Each point is reached from the start by the listed moves, each made 0, 1 or 2 times, or once backwards (-1), plus a little noise. Say if it took an odd or an even number of moves. Then give how often each move was made.
In the rows, zero is written as 128.

Moves:
(1): [162 135 132 129]
(2): [113 156 108 133]
(3): [129 133 167 155]
Start: [120 144 123 135]
Points:
[105 173 103 139] -> odd (0, 1, 0)
[177 197 186 195] -> odd (2, 1, 2)
[170 121 146 130] -> even (1, -1, 0)
[ 72 170 138 166] -> odd (-1, 1, 1)

Moves:
(1): [161 126 130 138 134 136 121 129 124 141 134 124 131 146 134]
(2): [128 152 134 137 129 136 122 130 129 122 135 123 129 125 128]
(3): [135 118 162 125 125 121 126 127 136 123 137 127 128 123 126]
(4): [125 123 131 163 129 120 128 132 122 126 130 129 119 126 118]
(5): [123 128 133 121 157 131 141 122 123 127 125 119 118 123 128]
(6): [127 120 130 133 121 149 133 140 130 129 131 127 126 127 128]
(7): [132 135 126 125 120 126 158 110 125 128 135 135 118 125 133]
(8): [138 132 129 128 131 115 136 165 142 125 132 127 137 136 128]
(9): [133 120 122 134 134 133 126 116 160 114 140 127 118 127 119]
(10): [109 130 129 127 130 124 128 129 137 159 145 121 129 136 135]
(11): [131 121 119 130 135 131 118 136 115 113 169 141 129 120 136]
(12): [127 135 127 129 142 133 127 126 133 141 120 158 136 117 120]
Start: [143 137 151 133 107 149 126 131 127 112 112 128 139 126 111]
Points:
[ 87 124 203 195 118 183 220  47 183  95 144  73  41  96  84] -> odd (-1, 1, 1, 2, 2, 2, 2, -1, 2, 1, -1, -1)
[176 130 139 102  95 114 114 158 155 160 130 128 171 169 134] -> odd (1, -1, 0, -1, -1, -1, 0, 1, 0, 1, 0, 0)
[199 130 191 123  84 180 151 195 236  43 112  80 133 143  93] -> even (0, 1, 1, -1, 0, 2, 0, 2, 2, -1, -1, -1)
[135 183 249 212 106 122 172 199 193 171 151 125 139 130  93] -> even (0, 2, 2, 2, 0, 1, 1, 2, 0, 2, -1, 1)
[195 149 222 226 116 147 115 139 100  69 244 146 120 105 116] -> even (1, 2, 2, 2, 0, 0, 1, 0, 0, 0, 2, 0)
[ 95 203 175 186 192 101 150 211 104 115 162 141 140  95 102] -> even (-1, 2, 0, 2, 2, -1, 0, 2, -1, 1, 1, 1)
